Each row of a before or after table is a point. The points were changed in one or more steps. Then noise was added and the rows were shuffled. The steps act on how far a point lies along the listed directions, d1 being the first. Name the steps. A step turns or swaps two directions, mirrors them in a line or flattens them onto one, adds a multiple of one to another, or multiplies one. Angles are multiples of 10 degrees, from the lower direction toward the higher: turns from -170 to 170, lines from 10 to 170 but not 90. Use the fewest steps. Two steps may share a direction if one is a turn and the other turns, adds or multiplies; they go together, in the order done. Otherwise the lowest direction goes first.

Directions:
(1): [-8 26 48]
(2): [ -3  48 -27]
(3): [54  7  6]
Before (13 x 3):
[[ 12  -2   0]
 [ 36   8  26]
 [-46  36   7]
 [ 10  25  -8]
 [ 25 -24 -55]
 [ 26  13  21]
 [-31  -5  36]
 [ 32  36  15]
 [ 26  40  12]
 [-12  41  24]
 [-22 -10  48]
 [-37  -5 -69]
 [ 15 -11 -11]]
After:
[[ 21   6 -24]
 [ 34 -59  -4]
 [ 57  29  15]
 [ 23 -15   7]
 [-35  35  27]
 [-59 -64 -39]
 [ 19   0   4]
 [ 44  26   5]
 [-51  28  16]
 [-64  23 -37]
 [-11  42 -25]
 [ 50  32 -22]
 [ 58  33 -16]]
Steps: turn d1 and d2 by 60 degrees; multiply d3 by 1.6

Directions:
(1): [-19 -16  37  11 -35  52]
(2): [ 31   5  39  28 -31 -42]
(3): [-43  35  27 -40 -10 -22]
(4): [-13 -16 -45  -8 -58 -15]
Before (8 x 6):
[[ -4 -30 -52 -12 -14  59]
 [-39 -19  -9 -27   3  21]
 [-10   5  19   0  16  30]
 [ 10  -7 -28 -19  12   6]
 [ 24  16 -25 -22  15 -44]
 [ 12  25 -20  -4  57 -61]
 [ 49   2  -6  34  57  -2]
 [-11 -29 -16   1 -33  32]]
After (8 x 6):
[[-50  22  22 -52 -15  38]
 [  4  11 -21 -38  16 -13]
 [ 44  17 -37 -23  46 -61]
 [  3   9 -53 -14 -37 -68]
 [-27 -21   3 -19  20  38]
 [ -8 -18 -18   1 -26  36]
 [ 36   8 -81   0  56 -95]
 [-32   5  56 -16 -15  36]]
Steps: multiply d1 by 1.6; turn d2 and d3 by 20 degrees; turn d3 and d4 by -150 degrees

Directions:
(1): [  0 -15 -40  61 -21  16 -48 -18  15]
(2): [ 20  21   2  -3  16  86   2   3 -22]
(3): [ 28 -33 -23 -19 -44  -7  -5  21 -63]
(4): [ 37 -24  19  35  26  -5   3  68  16]
Before, 13 rows:
[[ 11   8   2  -1   7  19  -1  10 -22]
 [-24  19   1   1  22  15  16 -15  30]
 [-21  10  25 -52  14 -28  13   0  15]
 [ 22 -28 -20  79   5  27 -30  17  23]
 [ 18  -6   9 -21  -3  35  18  15 -35]
 [  2 -13   6  30  17 -17 -15  29  26]
 [-10  -4   9  -8  10 -11  -5  19  -8]
 [ -1  -3   7  44  26 -11  -6  22  15]
 [  0   5  15 -32   0  -5   6 -14 -23]
 [ -4  23  -3 -10  -7  14  -1   2   7]
 [-22  11 -23  26 -11  13 -21 -44  27]
 [ -4  -6 -24  18 -26  29 -27  -8 -17]
 [  1 -10 -17  29  -2  -4   1   7  30]]
After:
[[-19  24   6   5  26  26  18 -11  27]
 [ 13 -14 -27  66   0  50 -32  -7  11]
 [-25   0  28 -47  11 -66  12   8  26]
 [-11  -2   4  34  16 -25  -5   2  15]
 [ 15  16  -3  -3  13  58   0   8 -33]
 [  8   4  19 -28   3  -2   6  -4 -23]
 [-15  -8   9  -9   8 -23  -6  14  -7]
 [  2  25   0  -8  -2  36  -2   9   0]
 [-18 -13   0  19   4 -47 -17   7  28]
 [-11 -13 -19  24 -11 -20  -1  -2  31]
 [-13   6 -18  35  -6  10 -20 -28  29]
 [  7  -2 -23  20 -18  59 -25  -1 -20]
 [ 30  10  11 -24   8  93  20  16 -52]]
Steps: multiply d2 by 2.5; multiply d4 by 0.4

Directions:
(1): [-36   0  -5 -31 -16 -18 -11  31  14  43  70  33]
(2): [-25  57 -28 -26  -5 -11   4  54 -36 -46 -14  -7]
(3): [-26  16  24  -1 -52 -33 -55 -41   5 -19   6 -41]
(4): [ 13 -38  -1  30 -26  -4  24  52  33 -29  30 -52]
(5): [ 42 -16 -35 -17 -59  43 -30   0  -2 -25   3  39]
(6): [-13  10 -13  17  51  56 -64  11  13  -6  24 -25]
Before, 9 rows:
[[  6 -30  21  47 -37  12 -11  -2  24 -69 -35 -58]
 [ 35 -23  24  12 -11 -19  48 -62   4  -3 -51  22]
 [ -3  13  -5 -34 -29  -2 -17  -5 -19  19   7  27]
 [ -7  -5  10  21 -10   5  30  31   9 -27   9 -33]
 [  0 -13   4 -12 -82 -24 -40   2  19  -9  19   2]
 [  2  18   0   5  24  27  19  -8  -2  18 -36  40]
 [ 17 -31   1  -6 -21  24   9 -13  22  26  14  23]
 [-14 -15   6 -29 -18 -45   3  50  29  -2  49 -23]
 [  7 -41   0   8  26  -6 -20 -28  31  26  10 -17]]
After:
[[ 14  10 -17 -56  18 -31  50  39 -19   8 -13  50]
 [ 10 -48  43  14  -8   2  -1 -83  39  60   2  16]
 [-24   9  27  33 -15  -5  -7 -10  28 -10  -6 -39]
 [  5  13   3 -22 -54 -20 -10   3 -21  -7  -1  -4]
 [-14  32  -8  -5  40  24  30  21 -25  -5 -16  14]
 [  9   0 -14  10  56  82 -25 -10  -4  -5 -42  48]
 [ 52 -65  37  58   9  21   2 -94  47  -3 -36 -24]
 [ 32  -6 -13 -29 -34   1 -12 -22 -15  12 -28  69]
 [ 35 -94  13  24  24   9 -11 -59  62  75  30   6]]
Steps: turn d1 and d6 by -50 degrees; multiply d2 by 2.5; turn d4 and d5 by 130 degrees; turn d3 and d5 by 110 degrees
